Rows are points. Examples show where two turns around zero, p and q, send a point. Where does a point land after both, in the order given? Backwards means that the second turn is done in reverse. Each puzzle has new turns, and all numbers are rounded.

Turn p:
[-25  58] => [ -9 -62]
[ 44 -32] => [-20  50]
[ 21 -28] => [-3 35]
[-40   2] => [ 33 -23]
Turn q:
[ 17 -36] => [  7 -39]
[ 28 -11] => [ 24 -18]
[-35  11] => [-31  20]
[-64  36] => [-52  51]
[55 -1] => [ 53 -15]
Where do these land?
q, then p: [-23  17] => [  3 -28]
q, then p: [-16   1] => [ 10 -12]
q, then p backwards: [ 19 -71] => [-39  62]
p, then q backwards: [19 54] => [-34 -46]

Turn p:
[-35  28 -33] => [23 19 47]
[45  2 39] => [-11 -47 -35]
[-49  23  14] => [-22   1  51]
[ 39 -53 -21] => [ 11  27 -63]
Turn q:
[ 20 -66  21] => [45 -4 56]
[31  7 22] => [-20  16  28]
[-68  18 -15] => [  0 -47 -54]
[ 18  41 -28] => [-25  36 -30]
Where do these land?
p, then q backwards: [ 12  27 -35] => [ -2 -44 -12]
q, then p: [-35  10  39] => [-34  39 -14]
p, then q: [-40  16  -7] => [-31 -23  21]
q, then p: [ 54 -30  46] => [-54 -54   9]
q, then p: [-30  40 -31] => [37 44 14]
p, then q: [ 39 -63 -12] => [  9  39 -63]

Turn p:
[-13  73  16 -12  -1  13] => [ 15 -64 -28 -29  -1   9]
[ 21 -34   0 -29  -7 -20] => [ -5  17  41   2   2 -30]
[ -5   6   9   1  -5 -46] => [  0 -16   9  18  38 -13]
[-12 -18  11 -10  21  31] => [-16  24 -10 -32 -10   2]
[ -8 -25 -21 -11 -15 -17] => [-11  11  35  13   7   9]
[ 12 -37  -4  35 -20  24] => [-18  33 -10  33 -33   3]
[  5  36 -12  25  27  15] => [ 36  -5 -36  -6  -2  19]
Turn q:
[ 12  50  25 -27 -17   1] => [  5 -18  54  -2 -13  29]
[ -4 -29 -14 -21  12  -4] => [-26 -12 -20  -3  -4 -19]
[ 12  22   5  -8  21 -20] => [ -1  -3  33  -6   9 -18]
[-35  -9 -22  34  -2  -3] => [ 32  -2 -38  -2  21  -6]
[  7 -14 -24 -27   3 -20] => [-15 -22  -4   2 -17 -31]
[-18 -13  13  35  -5  76] => [ -5  30 -38  28  30  61]
[ 23 -14 -27  -6   0 -17] => [ -4  -1  -4  15 -20 -34]
[  4   8  45  20 -13 -14] => [ 17  29  19 -31  -7  19]
Where do these land?
p, then q: [-24  32  -7  27 -23 -29] => [-12  33 -39  15  26  -9]
p, then q backwards: [-25  15  22  19 -35 -22] => [-12  -1 -30 -31  18  32]
q, then p backwards: [-38 -30  -6   9   0  18] => [-23  22  20  28  22   9]
p, then q backwards: [ -5 -31   2 -28  14  -3] => [ 16   1  30   3  24 -16]
p, then q: [ 32  -3  14  17   7 -36] => [ 20  24  16  -5   7 -40]
q, then p: [ 31 -28  -1 -19 -30  32] => [-26 -21 -10  26 -21  41]
q, then p: [ 21  31   0 -15  38  32] => [-20  15 -52 -11  25   1]
q, then p: [  7  14 -25 -11  28   7] => [ -6  21 -18  10  30  -2]
